Rows are points. Each copy is the shape, with its points in the same order, turned, moved and blurred by noise. Some copies are also mirrored. Which?

Shape, 7 rows:
[[ -4  -5]
 [ -8   2]
 [ 20  24]
 [  1  15]
 [ 18 -47]
 [-49  32]
 [ 17  16]]
Copy 1 (7 x 2):
[[ -5  19]
 [-10  10]
 [ 18 -17]
 [  0  -3]
 [ 21  60]
 [-50 -13]
 [ 14  -4]]
Copy 1 is: mirrored
Copy 2, 7 rows:
[[ -9   5]
 [ -9  -2]
 [ 23  -5]
 [  1  -9]
 [ -8  51]
 [-32 -45]
 [ 23   4]]
Copy 2 is: mirrored
Copy 3:
[[ -9  -3]
 [ -6   4]
 [ 28  -7]
 [ 11   4]
 [-31 -45]
 [ -4  54]
 [ 20  -8]]
Copy 3 is: only turned

Shape (8 x 4):
[[-34  46  26  -4]
 [-39  -9 -39 -22]
 [ 20 -28  29 -15]
 [-17  30  14 -16]
 [ 38  -5  10 -30]
 [-43  15  -1 -28]
 [ 50 -15  19   6]
 [-16 -15 -19 -28]]
Copy 1, 8 rows:
[[-55  18  48  -3]
 [ -6  33 -17 -45]
 [  2 -53  15 -29]
 [-31   6  38 -19]
 [ 25 -29  33 -29]
 [-36  28  18 -41]
 [ 25 -51  24   4]
 [  2   7  -1 -45]]
Copy 1 is: only turned
Copy 2 (8 x 4):
[[-31  30  34  25]
 [-60 -32  -1 -11]
 [ 24 -10  29 -35]
 [-29  23  25   3]
 [ 14  15   8 -47]
 [-52  -1  31   0]
 [ 44   1  -3 -28]
 [-37 -22  13 -30]]
Copy 2 is: only turned

Shape:
[[ -4  46  42   8   7  -2]
 [ -5  30 -18  -4  11  16]
 [ 19  -6  60   3  -4   1]
 [-50  30  14  17 -11 -26]
 [-54  30   6 -17  22   4]
 [ -1  15 -31 -35  -4 -19]
 [-47 -16 -21 -13 -14 -19]
 [ 39 -28   5  18  12  -8]
 [  3   4  17 -17 -22   6]
 [-17  -5 -15  -4  28  46]
 [ 16   1 -16  15  13  -9]]
Copy 1 (11 x 6):
[[ 39 -17  15   5  13 -40]
 [ 13  15 -12  13  22   0]
 [ 16 -58  32 -15  13 -10]
 [ -3   1  11  33 -20 -49]
 [ -3  -3 -30  28  17 -47]
 [ -2  13 -35 -10 -18   7]
 [-42  -3 -19  24 -23  -9]
 [-16 -15  36 -35  19  23]
 [ 12 -33  -2   6  -6   9]
 [-17  -4 -16  24  55  12]
 [ -9  13  17 -15  12   9]]
Copy 1 is: mirrored
Copy 2 (11 x 6):
[[-37   2 -39 -28 -17 -26]
 [-12  -4 -29  22 -11  11]
 [-45 -18  13 -40  -5 -29]
 [  0  33 -27 -31 -50  -1]
 [-25  38 -38 -14 -19  32]
 [ 27   3 -16   3  16  20]
 [ 21  26  10 -14 -26  36]
 [-16 -10  38  16   5 -33]
 [-11 -23  -2 -26  -8   6]
 [-41   1  -3  32 -12  37]
 [ -2   1   3  24  -8 -18]]
Copy 2 is: mirrored

Shape (15 x 9):
[[-22  -6 -21 -11 -28  -5 -18 -17 -10]
 [ -5  -6 -10  17  12   2   9  -6 -34]
 [ -2  35 -16  12 -11 -17  35   6  -5]
 [ -7 -10  15  12 -33 -24 -17  -5 -25]
 [ 16  -5   0  29   0  -2  15  16 -23]
 [ 18  10  -9 -14   1 -21  -1 -15 -24]
 [ 16   2 -18 -15   0   8  -7  15 -24]
 [-23  -9  25  16 -16  10  21  -2   1]
 [ -5  -5  10   9   8  -8  -9 -11   7]
 [ 15 -10   5  21   9  -7  23   6   4]
 [-30  33  26  26 -31 -25  -9  22   9]
 [  2   1   0 -16  13   6  18  -6 -32]
 [-15  24  24  17   9  25  16  10  18]
 [ -3  41 -12  -1   3 -23  18 -27   6]
 [ -4  32   9  11 -31  23 -17 -22 -11]]
Copy 1:
[[ 11  -2 -26 -28  -1   1 -21 -17 -28]
 [ -5  -8 -19 -22  18  29   7  11   6]
 [ 11  39 -21   2  14  11 -22  20  21]
 [ -3 -23  -6 -21  12  12 -47 -13   1]
 [ -9 -13  -6  -5  18   9  -4  21  26]
 [-16   8 -13 -15  35  10 -20  13 -22]
 [-19   1  -4 -19   3  -3   0  25 -19]
 [ 26  -3  15  -9   5  19  -6 -20  19]
 [  5 -13  -7  12  15  19  -8 -10 -13]
 [ -3  -5  -2  13  25   4   4   4  19]
 [ 18   5   2  16 -18  28 -60  -5  19]
 [-12  12   3 -25  22  20   8  13 -10]
 [ 29   9  21  21  -6  27   5  10  11]
 [ 17  38 -22  11  33  23 -21  13 -17]
 [ 43  -8   2 -18   1  15 -31  23 -21]]
Copy 1 is: mirrored
Copy 2, 15 rows:
[[-39 -12 -11   4  21  -5 -11 -19 -14]
 [-32  -1  24  -7   8 -11  26   8   7]
 [-15  28  -8  15 -14 -30  40 -13 -16]
 [-30 -25  21  -5 -10  -6  -5 -11 -35]
 [-23   4  21 -16 -27 -16  26   7   2]
 [ -7  -7  18  -4   8 -21  17 -35  -2]
 [-14  11   9 -28   6 -26   1 -15  11]
 [-12 -10  -9  -2  -7   8  17  31 -25]
 [ -5  -9  11  14  -3   4   1   1   3]
 [ -6  -6   6   2 -29 -12  26   9  13]
 [-10  21   9  28 -28  -6 -12   8 -55]
 [ -3  -3  12 -19  22 -20  27   0   3]
 [ 12  29  -6   5 -11  14  14  29  -9]
 [ -1  17  -4  32   8  -8  35 -31 -10]
 [-19  22   1 -12   7  30   4 -19 -30]]
Copy 2 is: mirrored
